Each row of a before or after table is a point. The points were changed in one or more steps. Then noise was added and the rows were shuffled. The steps act on columns, c1 being the first. Write out the steps. A step turns or swaps two columns, mirrors them in a line or flattens them onto one, adds a multiple of one to another, or multiplies or shifts one. Angles are multiples of 10 degrees, from the lower column toward the higher: turns from -170 to 170, lines from 10 to 170 but not 90. Use the fewest steps. Two steps may share a column if one is a turn and the other turns, adds or multiplies; they go together, in the order done. Otherwise the lowest column goes first.

Before (14 x 3):
[[-11 -28  17]
 [ 31   5  23]
 [-15   9  12]
 [ 59   0 -95]
 [ 11   7  32]
 [-18   1 -31]
 [ 15 -14  27]
 [ 18   6  22]
 [  3  -6 -11]
 [  0   2  -3]
 [ -8  -8  -5]
 [ -4   5 -13]
 [-15  -2  20]
 [ 43  -6  25]]
After (14 x 3):
[[ 14   2   8]
 [-57 -21 -53]
 [  3  29  59]
 [-19   7  65]
 [  3  10  35]
 [ 14   6  58]
 [-26 -17  62]
 [ 20  -6  51]
 [  1   0  39]
 [-42 -10  65]
 [  4  -4  28]
 [-15 -10  62]
 [ -3   3  29]
 [-10 -11  70]]
Steps: turn c1 and c2 by -160 degrees; shift c3 by 40

Before, 9 rows:
[[ 17  33 -36  34   7  13  -8 -29]
 [-27 -19 -23 -33 -16 -34  40  29]
 [  6  -2  38 -15 -31   3  32  17]
 [-29   4 -27  23 -30  -9  21 -26]
 [ 18 -19   3 -18 -43   1  45 -27]
 [ 12  23  12 -27   1 -34 -10 -18]
 [ 31  12 -21  -7 -17 -47   7   6]
 [ -3  50  -7 -23 -42  12 -13  26]
 [-27   3  -3 -12 -30   5 -23  12]]
After:
[[-26 -19 -57 -31 -15 -34  40  29]
 [-27   3  -6 -12 -29   4 -25  13]
 [ -4  51 -18 -22 -42  12 -13  24]
 [-29   4 -67  22 -29  -8  21 -26]
 [ 19 -19   8 -18 -43   1  45 -28]
 [  6  -3  95 -15 -31   4  33  17]
 [ 11  23  30 -27   1 -35 -11 -18]
 [ 18  33 -89  33   6  13  -7 -28]
 [ 30  13 -53  -7 -18 -48   7   5]]
Steps: multiply c3 by 2.5

Before, 12 rows:
[[-25  60   0  18  15 -17 -27  17  41 -41   3  28]
 [ 40  13  -6   5  13  69   3  47   9   6 -16 -10]
 [-43  38   4 -25  56  14  38  -6   1   7 -10   6]
 [-20 -34 -31  13  11   2  27  43  22  -2  64  16]
 [-14  58  10   0 -33   1  -7  54  -1  12  37  44]
 [-24  33  45  72 -32  13 -20  20 -48  25  60  75]
 [-41  -6 -66  20  18  18  43  -7  37  27 -11  15]
 [ 33  42  39  -6  14  65   3 -31  38  13  12  19]
 [ 48  17   2  44  28   2  49 -32 -48   9  -1  84]
 [ 37 -19  -9  -1   4  34 -36  23 -42  15  68  24]
 [-39 -23 -40  28  18  12  21  -5  17 -30  -2  91]
 [ 15  41 -12  10  27  41  15 -28 -35 -58  21  38]]
After:
[[ 33  82  -3  -5  -5  67   1 -29   3  12 -17  13]
 [ 16  80  -7  10  34  41  15 -34 -20 -58  -7  40]
 [-26 100  -4  19  -6 -17 -26   9   4 -41  15  26]
 [ 37  21  -4   0  22  34 -36 -37 -12  15  61  25]
 [-40  17 -17  28   6  13  20  -2  -4 -31  -6  95]
 [-20   5  -4  13  -2   3  28 -21   0  -1  75  22]
 [-42  34  -4  20  -3  18  44   5   0  27 -12  25]
 [ 40  51   1   5   5  68   2  43  -5   8  25  -8]
 [-24  73 -10  73  -3  14 -20 -32   3  26  55  66]
 [-15  99  -7   1 -23   1  -8   5  13  10  65  42]
 [-43  79  -1 -25  40  14  38   4 -24   7 -12   5]
 [ 48  57 -14  44  41   2  50 -20 -24   9 -23  81]]
Steps: shift c2 by 40; flatten c3 and c12 onto the line at 100 degrees; flatten c5 and c9 onto the line at 150 degrees; turn c8 and c11 by 50 degrees

Before (13 x 20):
[[  0 -11  -2   8 -95 -17  -2   0  21 -29 -21 -11 -26  19 -62  47 -55 -13
  -13 -27]
 [ -5 -50  -7  28 -30   5 -48   5 -58  13   1  -6  -1   2  39  -5  23 -48
  -26 -37]
 [-32  26  -5   6 -37 -16 -54 -18  30 -22 -21  16 -19  81 -80  15 -43 -12
  -16  -9]
 [-10   9 -48 -53  18 -35 -19 -71 -39  12 -14  32 -33 -10   9  45  35  77
    2 -38]
 [-18   3 -37  26  -4 -18   8  -8 -82 -29 -14  -7 -39 -31  20  -3   4 -35
    8   8]
 [ -1  25   1 -39 -25 -22 -10 -30  80 -12  10 -19 -17  21 -54  16 -21  -8
  -15   1]
 [-14 -39 -12  38 -10 -60 -44  11 -82 -41  40 -19  -7   3   0  -3  35 -31
   21 -62]
 [ 21   1  -8 -15 -21  -2 -14 -56  12 -46  -7 -36  -2  89 -50  38 -39   0
    0 -19]
 [-19   1  -6 -23 -77  19 -28 -65  44 -44  23  -7 -42  54 -68 -18 -43   4
   -8 -17]
 [-26  -4   5  32 -24   4 -17  39 -67  19  41 -31 -55   7  40  21  35   6
   -7 -27]
 [-35 -25  15  30  -9 -16 -22  -8 -37 -34   0  14 -62 -17  61  47  17 -33
   13 -28]
 [ 23  16 -34 -25   0 -60 -18 -29 -34  -3  10  45 -17  17  74   0  17  79
   16 -19]
 [-33 -21 -67   3  28 -20 -18 -32 -17  20   0  13 -13 -19  57  26   4  76
   49 -16]]
After:
[[-35 -21 -66   1  28 -21 -17 -65 -18  21   0  12 -12 -20   1  26   4  75
   51 -16]
 [-20   2 -39  26  -3 -18   8 -21 -82 -29 -13  -7 -39 -32   2  -4   4 -35
    8   7]
 [-33  27  -6   6 -38 -16 -53  60  32 -22 -22  15 -20  82 -56  14 -42 -12
  -16  -8]
 [-18   2  -6 -25 -76  18 -27  27  43 -43  21  -7 -41  54 -91 -19 -43   4
   -7 -18]
 [-10   9 -48 -52  18 -36 -21 -43 -39  11 -13  33 -34 -11 -56  45  36  77
    2 -39]
 [ 21   1  -9 -15 -21  -1 -15  16  12 -47  -7 -36  -1  89 -73  39 -39   0
    0 -18]
 [ -6 -50  -7  28 -29   5 -48 -31 -58  11   1  -8  -1   2  23  -6  23 -48
  -25 -37]
 [-34 -25  15  30  -9 -18 -22 -57 -37 -35   0  15 -61 -16  23  48  17 -34
   14 -27]
 [-15 -39 -11  38  -9 -59 -44   3 -82 -43  39 -19  -8   4  10  -4  35 -31
   23 -61]
 [ 23  16 -36 -25   1 -58 -20 -79 -33  -3   9  44 -17  16  12   2  15  79
   15 -19]
 [ -1  26   1 -38 -25 -20 -11  31  81 -11   9 -19 -17  20 -52  14 -21  -7
  -15   2]
 [  1 -10  -1   8 -95 -18  -2  53  20 -29 -21 -11 -26  20 -30  47 -56 -12
  -14 -26]
 [-26  -3   5  33 -24   5 -17 -14 -66  18  42 -31 -54   6  53  19  35   6
   -5 -27]]
Steps: turn c8 and c15 by 60 degrees

Before:
[[-18   5 -21 -14  16  25  13 -17   7  21  14  11   6  32  -4 -20  47  -2
   -6 -30  13  24  15  17   8   8 -14  27 -33 -13  -4 -15  28  14 -23  45
   46 -20 -49  25 -14  95  28 -13 -16  24   3   8]
 [ -6 -12  13  21  23  20 -18  17  18 -35  10  21  38  23  20  32  -8  -4
  -27  34 -21 -10 -18  20 -17  14  15  -5  -7 -19   6  26 -40 -16  19 -28
   24  33   2 -12  45 -40  -1  -1 -49 -26  15 -10]
 [-45 -47 -60 -20  10 -12 -14  -1  41  50 -10 -38 -16   2 -18   6 -13  20
   18 -44  56  18 -29  17   1  18  -3  38 -25  84 -12 -20  43 -12  -8   0
    2 -16 -21  33 -46   9  10 -30 -62  17  19  -6]
 [ -6  -9  20   4  11  18 -57  -7   9 -37  21   7  30   8  22  22  -5 -27
    6  11 -16  10 -10  10  22  -4  -6 -30  -3 -45 -23   1 -25 -18   8  -1
   28  22 -12 -13  39 -22 -24 -27 -31 -11  -4 -36]
 [-18  16  15  15  23  10 -41  21   6 -40  30   6  19  35  25  23  -8 -11
  -12  20 -14 -17  -5   4  21   5 -20  -9   9 -39  19  -2 -30 -25   1 -37
   27 -10 -12  -6  30 -47   1 -15   8  -5  13   8]
 [  2 -17 -42 -19  32   7   9   7  16  26  -8 -10  -9 -22 -12  -3  -1   9
  -21 -32  21  27   8   3 -19   7   0  -3 -40  90 -24 -44  60  -4  -3 -41
  -27   1 -18  18 -62 -49  -9   5 -35  -8 -19  -3]
 [ -7 -23  -6   7  38  10  -8  27   3 -52  16   6  29  19  12  29 -10 -21
   -9  -2  24 -23  11  23   1  -3 -17 -22  -5 -26 -10   1 -52 -35  25 -26
   11   2 -11  11  46 -50   1 -17 -13 -41  16 -28]
 [ -4 -16  10 -37  -6   9  46  -3  39  25  25 -22  31  -4   3 -24   6  -5
   21 -14  14  -2  18  27  46  -7  10  16 -14 -28  17 -27  -1  27 -12  26
   39 -49 -25  25 -39  64  37 -36   9   3  20  19]]
After (8 x 48):
[[ -7  -7  11  20  25  16 -14  17  18 -33  11  20  38  17  23  29 -12  -2
  -29  36 -20  -7 -18  21 -16  16  14  -2  -5 -23   3  32 -36 -15  19 -26
   24  37   2 -13  49 -41   4  -2 -44 -40  17 -12]
 [  0 -13   9 -35  -2  10  43  -6  34  24  25 -17  32 -13   1 -28   8  -5
   24 -13  15   2  17  24  44  -3  12  17 -14 -29  22 -30  -2  26 -12  24
   41 -52 -23  25 -45  63  35 -36   9  -6  16  19]
 [-18  17  11  16  22   8 -43  19   6 -41  31   9  16  11  27  18 -12 -15
  -11  20 -13   0 -13   0  24  31 -23 -12   9 -39  18   3 -30 -27   3 -34
   33 -10 -14  -7  31 -47   1 -17   7 -15   7  10]
 [-15   8 -14 -10  20  28  14 -15   3  17  17  15   7  15  -6 -22  54  -2
   -8 -29  14   1  12  19  10  29 -15  25 -34 -19  -3 -15  25  16 -24  46
   45 -18 -44  25 -11  89  29 -10 -13   4   4  10]
 [ -8  -9  25   4   9  19 -60  -7  11 -35  22   6  31  -2  24  20  -6 -27
    3  11 -18   0 -13   9  13   8  -4 -32  -2 -46 -21  -1 -27 -21  10  -1
   28  21 -11  -8  42 -21 -22 -24 -36 -26  -2 -37]
 [ -5 -25  -2   2  37  11 -11  30   0 -51  12   9  28   3  14  32 -11 -19
  -10  -3  21   0  17  25  -2  17 -18 -26  -4 -29 -15  -2 -49 -36  26 -28
   13   0 -15  14  46 -49  -2 -16 -13 -49  18 -24]
 [  3 -15 -40 -16  29   6  13   7  18  28  -8 -13  -7  -1 -12  -2   1   9
  -20 -28  23  -2   7   5 -20 -25   2  -2 -36  90 -26 -40  60 -10   1 -45
  -31   2 -15  15 -61 -48  -7   5 -36 -13 -19  -1]
 [-48 -48 -62 -18  10 -11 -18  -1  42  51  -8 -39 -13  18 -19   9 -12  23
   20 -43  54   1 -32  16  -1   1   2  36 -27  88 -14 -23  37 -13  -4  -2
    4 -13 -21  35 -47  10  12 -30 -60  28  15  -8]]
Steps: add -0.7 times c6 to c46; mirror c14 and c26 in the line at 40 degrees; multiply c22 by 0

Before, 11 rows:
[[ 23 -41 -15 -44 -27 -16   1  20 -25  49  22 -13   7  44  14  10 -28 -12
   15  64  34  34  11 -10 -19 -31 -25  29  30 -12  -9 -26  12  23  32  19
   -8  39  33 -15  15  34 -19 -38   4   5  50  30  38 -60 -40 -33  43  35
   13  77 -28 -22  17  13 -21  24  33 -38]
 [-47  54 -33 -20  36 -10 -38 -30  18 -35  13 -26 -24 -34 -25  52  -3 -11
  -11  -9  35   7 -18 -24  41  14 -36  -3 -23  55   7  24 -17 -16 -23 -41
   32 -42  -9  55 -20  11  14  57  56  47 -21 -32 -31  35  36   8 -23  -2
   44   7 -11  25  27 -37  16 -37 -42  51]
 [-29  26 -46  -7  43 -11 -60 -31  12   3  21  36 -14  -2 -36 -22  19 -61
    1 -14 -13   5  48 -37  25  12 -42   3 -23  59   6  65  -8  -7 -52 -47
   36 -14  20  53 -38 -10 -19  34  25  31  13  25 -21  25  46  24 -37  -8
   17  -8  48  18  59 -55  30 -65 -32  26]
 [-64  28 -28 -13  28   0 -32  -8   0  16  27  46 -29 -36 -34  11  28 -31
  -12  -8 -14 -29   4 -23   9   1 -39  42 -49  33  -3  51 -20   2 -28 -11
   49  -4  -3  59 -46  21 -41  18  11  11 -15 -42 -63  42  -4  19 -30 -31
    5  -2  55 -13  53  -8  37 -24  -9 -10]
 [ -4  -3  29  18  57  35 -51  43  29 -36 -39  53  20  51 -45 -34  29   4
  -34  35 -12 -24  11 -38  -9  49 -49 -39  10 -12   6  30  61  63 -12 -10
  -17  39  41  -9   3  28  36  24 -47  -6  16  16 -40  10 -41  31  -2 -36
  -35 -24 -13 -47  27  27  25  -7   9 -33]
 [ 35 -42  -5 -44  -6  25 -12  72 -27  44   2  14   7  40 -11  29 -48  -9
   -3  47  26  71   1   8  -8 -35  -5  14  50  20   0  -2   7  -5  29 -10
  -35  34  30 -16  -8  28 -46   8 -43 -50 -15  51  13 -23 -25 -10  32  12
    7  43 -29 -52  -2  22 -15  17  37   9]
 [  5 -33  -2 -49 -28  37  42  20  14  64  22  -1  36  29  14  62 -10   3
   -4  18   1  47  29 -22 -35 -40  16  13  49 -35  12  -7   4 -10  31  12
  -44  37  34 -46 -10 -11  -6  13 -32  -5  32  59  21 -51 -35 -32  25  11
   -5  53 -27 -17  -3  47 -47  22  25 -10]
 [ 36   2  33 -41 -21  -7 -15   1  -2  63  44 -43 -37 -12  23  58 -24 -40
   -6  -4  37  33 -28  -8 -17 -13  12 -15   0   3 -57   3  85 -33  54 -27
  -20  -6 -10 -15 -14 -19  27  36  29  14 -27  11  19   1  38 -27  16  47
   48  25 -10 -31  26  -6 -10 -33  13  28]
 [ -9  45 -24 -30 -13  -6 -24 -23 -40  19  32  15 -29 -46  17  25 -25 -25
   34 -25  51  39 -62 -23  26 -19 -26 -48 -33  34 -49   3   2 -43  -2 -10
   26 -10 -10   8 -71 -41  33  95  52  30  -1 -15 -38  11  27 -32 -21  52
   32  15   9  -1  31 -57  21 -55 -32  44]
 [ 20  19  17 -38  -5  18   6  11 -12  55   6  -4  -2  23   5  40 -44   5
   43  48   1  64  20  25 -19 -26  50  -6  33  15 -12 -10  44   8  14  10
  -13  44  37 -27   4  11 -15  26  -9  27   0  24  25 -67   0 -25  42  44
  -10  61 -16 -35 -21  38  -8  27  77 -14]
 [-57 -19 -25   8  33  32 -55  -4   9 -20  13  52  27  15  24   2  27 -41
   18  14 -18 -15  28 -48  66  19 -38  43 -42  25  17  49 -20  -1 -68 -19
   19   2  38  33  22   6 -41 -11  -2   5  32 -42 -59  42  28  38 -42 -28
   -4 -24   7 -42  30 -22  26 -36   8   7]]
After:
[[-55 -20 -23  10  30  33 -56 -47   9 -39  10  55  26  17  21   4  25 -41
   21  16 -19 -12  28 -48  53  22  53  43 -45  24  16 -41  49   2 -16 -18
   25   2  36  32  21   9 -39 -36  -4   2  35 -42 -62  43  27  38 -40 -26
   -3 -22   9 -46  29 -27  25 -41   9   7]
 [ 36   2  37 -41 -23  -9 -13  68  -3  78  41 -47 -37 -14  24  60 -24 -40
   -4  -3  35  30 -25 -11 -27 -12   3 -18  -3   2 -56  11 -56 -31 -51 -29
  -22  -7 -12 -13 -14 -21  30  16  26  12 -23  10  20   5  42 -28  15  46
   45  25 -13 -32  25  -7 -11 -33  12  29]
 [-50  54 -34 -21  35 -14 -42  -1  19 -41  12 -25 -20 -32 -26  54  -3  -9
  -15  -6  34   8 -18 -24   8  18  25  -2 -23  57   8 -33  42 -13   5 -42
   33 -46  -8  50 -24  13  16  -7  57  43 -22 -35 -34  37  35   9 -26   0
   47   8  -8  24  25 -35  14 -36 -43  50]
 [-28  29 -48 -10  43 -13 -59 -17   9 -11  21  34 -13   0 -37 -21  20 -60
    2 -13  -9   3  50 -36   3   7  62   1 -24  59   9 -46  57  -8 -20 -42
   38 -16  24  51 -38 -10 -16   0  24  33  13  24 -25  26  48  22 -38  -7
   21  -7  47  13  57 -57  32 -63 -29  28]
 [-12  45 -24 -29 -12  -7 -19  16 -35  39  31  17 -26 -48  19  30 -22 -25
   37 -25  53  39 -60 -24 -25 -17   4 -46 -31  37 -51 -26  17 -45  -2 -11
   25 -15 -10  12 -72 -42  29  10  51  32  -2 -13 -37   9  26 -33 -23  50
   31  14   5  -3  28 -56  24 -52 -33  45]
 [ 33 -41  -4 -46  -9  26 -19 -22 -24  47  -2  14   7  38  -8  24 -50  -9
   -2  47  27  72   1   9 -11 -35  -5  12  51  20  -1  -3 -76  -6   8 -10
  -32  35  30 -15  -8  29 -44   6 -35 -47 -16  52  15 -26 -24 -12  37  12
    5  47 -29 -52  -1  24 -12  19  34   9]
 [ 26 -43 -14 -44 -29 -16   2  10 -27  68  26 -15   6  43  13  10 -27 -10
   13  65  37  32  12 -12   3 -30 -25  27  26 -16 -12 -21 -36  24   9  20
   -8  39  32 -14  15  32 -18  -2   4   7  51  30  40 -59 -40 -29  43  33
   14  74 -29 -25  21  10 -23  28  34 -40]
 [  3 -33  -3 -50 -28  35  42  11  17  79  22   4  35  30  10  59 -13   3
   -2  21   2  48  24 -20 -34 -44  -3  13  49 -37  13  15 -34 -11  13  12
  -46  33  35 -42  -9  -8  -7  19 -30  -2  32  59  22 -49 -36 -35  26   9
   -2  53 -27 -15  -4  45 -49  21  19  -7]
 [-64  32 -30 -15  29  -3 -34 -19  -3   8  29  45 -30 -38 -31  13  27 -31
  -16  -9 -12 -30   3 -24   1   1  52  40 -47  31   0 -40  29   4   8 -10
   48  -4  -1  57 -46  17 -39   0  10   8 -16 -41 -61  46  -6  19 -32 -27
    4  -3  55 -12  52  -9  38 -24  -7  -8]
 [ 20  19  18 -34  -4  16   7  23 -12  66   4  -6  -4  24   3  42 -43   5
   43  46  -1  65  18  26 -23 -33 -10  -8  30  16 -12  50 -29   6 -26   9
  -11  44  38 -25   3  10 -14  13  -8  29   3  26  26 -65  -1 -27  44  45
  -10  59 -17 -36 -18  39 -11  26  78 -15]
 [ -3  -3  34  15  59  35 -52 -14  25 -51 -41  52  22  50 -43 -34  28   7
  -37  34 -12 -25  13 -37 -19  46  29 -39   7 -12   5 -49 -48  60 -57 -10
  -19  36  41 -11   4  28  35  11 -47  -8  17  17 -39   8 -41  31   0 -32
  -37 -26 -15 -46  30  26  25  -9   9 -30]]
Steps: turn c33 and c35 by -60 degrees; turn c8 and c33 by -130 degrees; add -0.5 times c52 to c10; flatten c25 and c44 onto the line at 150 degrees; swap c27 and c32
